Each point is reached from the start by the listed moves, each made once or not at all, plus a little noise. Is the number of moves made odd or even? Then give how often each move was made.
(in the rows, 128 means zero)

Moves:
(1): [180 142]
(2): [100 179]
Start: [154 107]
Points:
[126 161] => odd (0, 1)
[154 110] => even (0, 0)
[177 172] => even (1, 1)

Moves:
(1): [169 137 132 123 138 120]
(2): [118 174 130 124 125 127]
(3): [123 129 172 128 119 128]
(4): [132 132 125 178 127 128]
(5): [121 126 138 123 178 156]
(6): [152 124 129 132 102 180]
Start: [117 128 156 132 151 155]
Points:
[158 138 160 127 162 148] => odd (1, 0, 0, 0, 0, 0)
[127 172 167 178 170 233] => even (0, 1, 0, 1, 1, 1)
[180 137 204 183 126 199] => even (1, 0, 1, 1, 0, 1)
[165 177 174 124 182 227] => even (1, 1, 0, 0, 1, 1)

Moves:
(1): [184 132 122 123 109 120 131 138 128 141 132 132 134 125]
(2): [125 169 128 134 127 134 124 127 135 133 128 132 121 132]
(3): [125 127 174 129 129 112 122 144 138 122 154 133 132 128]
(4): [128 125 118 174 117 129 132 130 127 126 126 126 128 131]
(5): [145 123 130 131 168 127 134 120 146 119 124 125 128 120]
(6): [136 123 136 131 126 169 125 132 132 111 128 126 119 133]
(7): [123 129 131 131 128 134 181 120 128 122 136 131 126 130]
(8): [112 131 115 125 135 120 139 179 119 126 131 133 118 127]
(9): [127 131 128 124 109 123 133 131 180 134 131 121 134 119]
(10): [129 122 128 134 134 137 134 135 128 162 130 124 128 125]
(11): [123 131 107 125 130 131 125 120 132 127 175 113 131 122]
(12): [130 118 126 125 123 131 126 125 134 126 140 170 118 135]
Start: [133 111 135  94 154 129 139 135 120 117 147 137 129 112]
Points:
[190  94 141 139 154 154 213 201 205 128 249 164 117 100] => odd (1, 0, 1, 1, 1, 1, 1, 1, 1, 1, 1, 1)
[180 110 145  94 192 115 208 193 141 140 232 131 130  93] => odd (1, 0, 1, 0, 1, 0, 1, 1, 0, 1, 1, 0)
[211 141 139 101 161 171 152 151 201 150 152 128 124  99] => even (1, 1, 0, 0, 1, 1, 0, 0, 1, 1, 0, 0)
